Each row of a before or after table is a point. The points were changed in one or more steps. Then noise was added and the rows were shuffled. The steps act on columns, c1 being the first. Write out the steps. A step turns or swaps two columns, mirrors them in a line or flattens them onto one, adds a multiple of one to another, or multiplies or shifts one. Angles are multiples of 10 degrees, from the lower column toward the higher: turns from -170 to 170, lines from 10 to 170 but not 90. Use the fewest steps. Two steps may share a column if one is a turn and the other turns, adds or multiplies; they go together, in the order done. Otherwise the lowest column goes first.
In the rows, 128 means zero.

Before:
[[113 151  74]
 [ 80  98  84]
 [107 130 132]
 [159 120 106]
 [149 199 133]
 [171 153  85]
 [ 98  67 132]
 [148 104  73]
 [114 137 106]
 [123 135 156]]
After, 10 rows:
[[130 130 218]
 [133 138 132]
 [132 135 161]
 [126 121 134]
 [126 130 167]
 [165 190 193]
 [152 167 145]
 [105  84 142]
 [124 123 191]
 [ 92  67 193]]
Steps: flatten c1 and c2 onto the line at 60 degrees; shift c3 by 60

Before:
[[142 145 126 135]
 [ 92 151  98 132]
 [146 116 124 139]
 [ 88 145 105 155]
 [ 96 124 126 129]
 [128  90 133  92]
 [124 125 134 103]
 [128 131 118 122]
 [134 139 141 135]
 [ 88 136 104 138]
 [121  77 163 103]
 [126 137 119 130]]
After, 12 rows:
[[126 139 140 126]
 [  8 146 141 105]
 [ 33 121 129 125]
 [170 144 128 120]
 [128  98 143 164]
 [119 129 139 156]
 [ 10 150 136  93]
 [ 22 161 151 109]
 [145 129 116 128]
 [108  69 112 166]
 [120 140 132 124]
 [184 118 125 118]]
Steps: multiply c1 by 3; turn c3 and c4 by 150 degrees; add 0.5 times c3 to c2

Before:
[[115 109 114  89 115 132 126 135]
 [167 112 165 126 167  95 105 140]
 [144 175 148  97 128  86 142 114]
 [116 146 164  79 167 147 105  97]
 [168 139 104  91 110 132  94 139]
 [127 123 167 158 136 126 143 131]
 [101 122 141  91 160 113 102 151]
 [107 111 142 105 185 100 154 157]
 [143 137 155 105 152 125 131 140]
 [128 169 105  93 120  94 160 124]
 [165 188 125 123 173 109  88 157]
 [150 119  94 124 175 126 145 143]
 [165 130 114 113 119 105 110  96]
 [100 163 125 129 153 100 162 134]]
After:
[[115  98  86 158 112 123 124 134]
 [149 129  79 139 168 156 133 184]
 [167 100 214  77 180 133  78 119]
 [ 98 118 174  94 175 107 150 194]
 [114  76 190 128 138 175 132  29]
 [166  87 118 128 111 122  97  95]
 [147 107 170 126 150 142 123 157]
 [131 155 157 124 132 130 142 153]
 [161 116 111 131 148  97 137  38]
 [105  95 133 144 170 127  98 135]
 [107 112 118 156 203 133 130 222]
 [141  83 216  95 169  79 146 123]
 [169 131 142 145 190 108 104 113]
 [130  79 167 100 160  83 160 174]]
Steps: add 1.5 times c2 to c3; turn c2 and c4 by -110 degrees; multiply c6 by 1.6; turn c5 and c6 by 40 degrees; turn c7 and c8 by 40 degrees; multiply c8 by 2.5

Before, 12 rows:
[[131 186 130 113  63 191 130 153 104 176  88]
 [114 127 142 131 139 112 145 144 147  76 118]
 [110 142 106 120 145 136 216 115 119 133 142]
 [ 81 148 141 113  61 149 122 126 153 175  93]
 [113 101 178 145 108 109 147 128 113 107 159]
 [134 116 100 134 121  83 140 118 118 111 151]
 [126 159 134 122  80 143 155 187 142 202  98]
 [131  72 123 154 121 141 148 125 146 104 139]
 [114 110 137 191 159 102 143 108 122 113 129]
 [149 167 155  92 100 163 128 128 150 197 105]
 [ 93 114 120 142 157 130 129 141 128 114 175]
 [102  67 141 127 153 105 130 130  99 109 117]]
After, 12 rows:
[[192 186 148 111  66 202 141 113 108 179  95]
 [123 157 142 132 152 174 146 163 109  77 133]
 [141 130 129 117 179 197 197 146 151 129 181]
 [110  97 147 152 128 200 139 149 125 102 146]
 [143 199 140  95 107 221 137  61  97 197 104]
 [156 111 129 143 145 192 107 148 135 113 169]
 [110 100 124 132 120 141 129 149 155 109 155]
 [143  24  96 125 161 163 135 155 122 108 121]
 [121 100 118 192 164 158 143 165 122 110 140]
 [197 183 139 119  98 205 165  14 119 200 115]
 [132  77  96 142 111 170 131 157  87 106 165]
 [164 153 106 113  76 250 148  62 136 179  96]]
Steps: add 1 times c10 to c8; turn c1 and c8 by -150 degrees; add 1.5 times c9 to c2; turn c3 and c9 by -110 degrees; turn c7 and c11 by 30 degrees; add 0.5 times c7 to c5; shift c6 by 60

Before, 9 rows:
[[129 104 138 129 114 128 122 195 130 122 139 169]
 [124  94 160 172 159 102 161 158 180  97  56 158]
 [124 112 133 173 125 153 107 130 126  96 148  78]
 [108 114 136 169 158 126 155  94 142 130 118 134]
 [152 189 105 105 114 151  72 169  74  63 114 124]
 [103 145  74 120 131 169 129 177  66  88 115  98]
 [150 147 117 172 112 191 111 164  70 118 139 114]
 [121 134 126 153 153 201 132 132 141 100 147 111]
 [106  89 205 138 134 125 144 152 159 136  78 150]]
After, 9 rows:
[[116 150 122 173 160 112 100  94 184  94 212 130]
 [ 96 129 115 131 149  73 124 107 124 119 139 167]
 [ 78 123 182 118 113  88 187 151  98  90 109 102]
 [126 102 152 102  70  72 148 135  53  65 132 125]
 [117 133 119 172 143 120 118 151 111  97  95  90]
 [120 116 135 171 114  71 166 176  84 118 109 120]
 [ 98 145  70 135 161 124 105 116 154 143 204 122]
 [106 134 122 152 118 110 118 197 139  99 105 118]
 [127 142 125 170 138 166 128 140 155 128 139 128]]
Steps: turn c6 and c8 by 110 degrees; turn c1 and c6 by -30 degrees; multiply c5 by 0.4; turn c2 and c5 by -110 degrees; turn c3 and c11 by 160 degrees; turn c11 and c12 by -20 degrees; turn c7 and c9 by 60 degrees

Before (13 x 18):
[[117 165 154 136 112 139 125 156 120 126 142 130 132 167 116 106 139 126]
 [135 147 107 132 136  83  81 103 112 118 153 125 158 120 108 104 138 150]
 [133 176 147 127  97 109 136 134 105 133 121 130 125 153 115 145 121 112]
 [136 101 142 141 121 119 103 126 102 115 122 132 136 101 122 105 118  52]
 [112 180 121 155  86 144 114 138 130 120 130  99 134 140 112 113 114 122]
 [132  90 155 166 130  98 107 113 123 122 114 102 140 116 110 108 123  93]
 [145 146 139 162 155  95  82 116 131  96 129 166 128 110 123 128 142 131]
 [141 114 132 138 148 108  99  98 130 124  92 122 152 122  94  80 120  81]
 [118 168 133 136 117 137 112 139 150 166 144 137 126 135 117 132 133 125]
 [161 142 112 185 158  74 103 128 115 114 137 151 165 111 132 112 144 121]
 [148 106 146 147 134 153 119 105  98 126 107 122 141 120 120 125 125  86]
 [ 93 155 129 155  79 146 139 153 116 140 125 146 133 118 101 110 114 141]
 [125 170 151 143  95 135 111 172 128 131 121 133 158 111 124 127 128 146]]
After:
[[123 136 132 136 106 126 138 139 150 144 144 138 136 135 120 138 133 115]
 [129 121 133 139 149 128 176  99 131 127  91 154 182 121 153   8 120 140]
 [123 143 148 126  85 125 130 133 104 129 121 140 136 152 116 170 120 142]
 [124 136 153 136 102 127 130 156 120 128 142 132 143 167 129  72 139 126]
 [114 127 107 132 129 120 154 104 111 124 153 111 176 120 169  68 138  86]
 [131 127 142 142 130 129 183 126 101 123 122 180 142 102 139  71 118 154]
 [153 123 147 148 141 142 159 105  98 127 107 151 148 121 147 121 125 150]
 [129 143 150 143  86 130 130 172 128 129 121 121 161 112 178 125 129 103]
 [129 120 112 184 150 130 141 129 115 123 138 150 161 111 193  87 144 104]
 [118 124 155 166 141 122 172 113 124 126 114 130 155 116 139  78 123 148]
 [122 147 122 155  74 126 154 138 129 124 130 109 148 141 130  90 115 137]
 [126 122 140 162 146 127 147 116 131 115 130 155 132 110 125 128 142  79]
 [109 147 129 155  75 117 107 152 116 133 125 134 156 118 122  83 115 119]]
Steps: flatten c1 and c6 onto the line at 30 degrees; flatten c2 and c5 onto the line at 110 degrees; turn c12 and c18 by 40 degrees; turn c7 and c18 by 140 degrees; multiply c10 by 0.4; multiply c13 by 2; turn c13 and c15 by 60 degrees; multiply c16 by 2.5

Before, 12 rows:
[[141 147  77  96 131  69  72 144 117 100 164 157 154 118  82 177 152 127
  107 132]
 [161 121 147  93 111 144 118 141 122 158 126 171 127 129  85 170 179 107
  116 123]
 [ 99 111 152  94  81 130 111 118 129 105  97 158  89 130  76 190 134 134
  138 154]
 [140 125  76  82 140  78 158 157 118 118 138 140 104 108  86 132 144 136
  106 144]
 [154 173 109  58 180  95  91 161 115  98 134 138 100 119 124 181 149 104
   99 149]
 [ 85 114 143 114 111 147 137 125 152 142 137  81 170 154 111  96  83 118
  114 105]
 [ 76  93 167 141  84 204 129 144 104 152 176  90 146 118 126 101 106 151
  155 148]
 [ 92 102 110 131  84 148 115 123 151 147 126  84 144 166 161  88 146 155
  127 153]
 [ 96  42 150 116 113 169  97 142 159 114 153  98 141 120 129  67 121 130
  132 119]
 [ 41  73 172 123 120 175 154 136 189 148 178  80 182 128 155  95 137 169
  161 118]
 [158 153 113  83 171  80 123 159  87  57 114 147 166 138  86 146 177 129
   96 153]
 [153 134 109 135 113 141 106 184 155 122  87 156 110 139  79 175 116 152
  151 144]]
After, 12 rows:
[[114 107 152 128 114 129 165 108 154 144 151  81 166 176 139  98  84 118
  104 106]
 [124 126 121  86 135 193 185 146 118 124 142 139 105  95 150 132 144 140
  110 145]
 [ 79  88 146 156  81  68  87  99  99 151 200  96 149 157 175  94 110 154
  152 142]
 [ 70  75 163 148 117  73 106 129 190 148 208  86 177 187 137  89 136 170
  148 118]
 [128 108 112 122  87  91 114 139 147 151 130  74 141 185 115  81 146 150
  116 159]
 [132 147 108  92 135 211 100 136 120 108 156 155 152 119 140 181 148 122
  121 139]
 [153 122 165 118 114 146 136 103 125 161 113 169 129 112 166 177 171 106
  129 122]
 [140 176 159  80 184 158 133 170 123  98 132 143  99 105 139 195 154  99
  121 148]
 [103  42 152 135 107  92  88 118 160 111 166  93 142 146 151  64 120 128
  116 113]
 [151 155 148  98 175 194 169 143  91  52  92 153 166 117 150 156 185 131
  102 153]
 [151 138 104 126 122 148  71 128 156 126  75 148 111 125 198 168 119 149
  162 143]
 [107 107 169 120  81 165  97  97 129 113 108 154  85 157 148 175 128 135
  163 153]]
Steps: turn c1 and c14 by -40 degrees; add -0.5 times c1 to c11; turn c3 and c4 by 40 degrees; multiply c4 by 0.7; turn c6 and c15 by 140 degrees; turn c8 and c15 by 50 degrees; add -1.5 times c19 to c7; turn c16 and c19 by 20 degrees
